Every row gives one point. A path goes straight from each point to the next, and from the last back to the first. The post is the endless flat space through its rows: a point in 2 columns, a line in 3, a plane in 4, and so on, so that a path can go around it. How many times does the path go around the post? Going back the other way cancels.

Post:
[[ 2.09  0.24  0.97]
 [-1.14  0.36  1.43]]
Path (22 x 3):
[[-1.60  2.88  0.64]
 [-1.84  1.09  2.32]
 [ 2.78 -1.47  2.09]
 [ 0.04 -0.25  1.73]
 [ 2.48 -0.57  0.46]
 [-0.72  2.12 -0.33]
 [ 1.95  1.40  1.70]
 [ 3.01 -0.61  2.91]
 [ 1.94 -1.09  1.33]
 [-0.23 -0.10 -0.38]
 [-2.35  2.17  0.04]
 [ 0.83  0.86  1.50]
 [ 1.79  0.42  2.82]
 [ 0.57 -0.15  2.85]
 [ 2.12 -0.75  1.43]
 [-1.04  0.35  0.02]
 [ 2.05  2.02 -0.59]
 [ 0.27  2.15  2.03]
 [ 0.83 -0.19  2.45]
 [ 1.51 -0.70  1.11]
 [-2.87  0.41  0.99]
 [ 0.35  2.45  0.59]]
Times around: 4

Post, 3 rows:
[[-0.38  1.88  1.17  1.86]
 [ 0.64 -2.20 -0.92 -1.26]
 [ 0.99 -0.02  0.68 -0.08]]
Path (25 x 4):
[[-0.77  0.22  2.19 -1.02]
 [-0.92 -1.38  0.28  0.90]
 [-0.86 -0.65  0.64  1.66]
 [ 2.30 -2.69  0.71 -2.64]
 [-2.00  1.45  0.41  1.19]
 [-1.07  0.07  0.04 -1.07]
 [-2.72 -4.81 -0.56 -0.63]
 [-0.21 -0.78  0.89  1.75]
 [ 1.97  0.02 -0.44  0.83]
 [ 2.28  1.76  1.55  0.10]
 [ 1.68  3.37  0.67  0.97]
 [ 0.35  1.18 -0.04 -2.22]
 [ 0.00 -0.46  1.06 -0.53]
 [-2.15  0.60  2.51  2.94]
 [ 0.29 -2.12 -0.17  1.32]
 [ 0.15 -0.02 -2.27  1.14]
 [ 0.12  3.22 -1.01  1.29]
 [ 0.64 -0.33  0.65 -1.51]
 [-1.85 -3.81 -1.62 -1.47]
 [-0.66 -1.38 -0.61 -1.93]
 [-1.32 -1.21  1.70 -0.68]
 [-0.37 -1.65  0.63  1.81]
 [ 3.62  0.25  1.29  0.22]
 [ 1.25 -4.54 -1.07 -1.19]
 [ 0.66 -2.80  1.01 -0.93]]
Times around: 2

Post:
[[-1.22  1.17 -1.71 -1.60  2.10  4.55 -1.08  0.22]
 [ 0.92  0.94  0.40  1.13 -0.26  0.46 -1.06  1.01]
 [ 0.56  0.15 -1.40  0.84  0.14  0.02  0.77  0.28]
 [ 0.15 -0.15  0.55  1.11 -2.60  0.08 -0.74  0.36]
 [ 1.61  0.34  1.90  1.24 -1.85 -2.00  1.03 -1.14]
 [-0.99 -1.02 -1.06 -0.41  3.16  3.42 -0.98 -0.56]
 [-0.41  0.93  0.51 -0.52 -1.11 -1.27 -2.15 -0.61]]
Path:
[[ 1.41 -2.70  0.05  0.52  3.93 -0.15 -0.05 -3.00]
 [ 1.81 -0.42  1.22  0.57  0.02  2.00 -2.75  1.73]
 [ 1.82  3.04 -0.83  0.99 -0.50  0.44 -0.19  1.21]
 [-1.89  3.17 -1.64 -1.09  2.25  0.78 -1.86 -1.02]
 [-1.87  0.21 -1.75 -0.76 -0.23  2.29 -0.25  0.12]
 [-0.03 -3.72  0.92  0.61  0.57 -2.24  2.55 -3.41]
 [ 2.58  1.70  0.58 -1.74 -3.10 -1.29  1.36 -0.70]
 [-0.18 -0.29  0.55 -0.73  0.85 -0.18 -1.50 -2.62]
 [-1.72  0.97 -2.04  0.87 -2.14  1.24 -2.11  1.26]
 [ 1.40  1.12  0.33  1.59 -0.94  0.58 -0.43 -0.95]
 [ 2.68  1.25  0.52  0.15  1.00 -0.18  0.57 -0.47]
 [ 2.83 -2.18  0.98  1.40  2.51  0.26  2.98 -0.61]
 [ 0.79 -0.83 -1.33 -0.07 -0.24 -0.06  0.21  0.25]
 [ 1.08 -2.25  1.15  2.21  0.32 -2.12 -1.32 -1.38]
 [ 0.51  1.06  2.17 -0.70  0.58  1.91  0.69 -2.82]
 [-2.50  1.95 -0.75 -1.36  2.62  0.60 -0.10 -0.96]
 [-1.87 -0.75 -2.34  0.23 -2.66  0.04 -1.96  2.03]
 [-1.01 -0.32 -2.80 -3.08  2.75  1.03  0.60 -2.42]
 [ 2.21 -0.82  1.07 -0.04  2.39 -1.69  0.19 -1.44]
 [-1.67 -0.47 -1.11 -1.41 -0.19 -0.82 -1.02 -0.97]
 [-1.20 -0.29 -0.08  1.58  0.37  2.26 -0.63  0.18]
 [-1.20  2.95 -2.30  0.53 -2.34  4.55 -2.99  2.12]]
Times around: 1
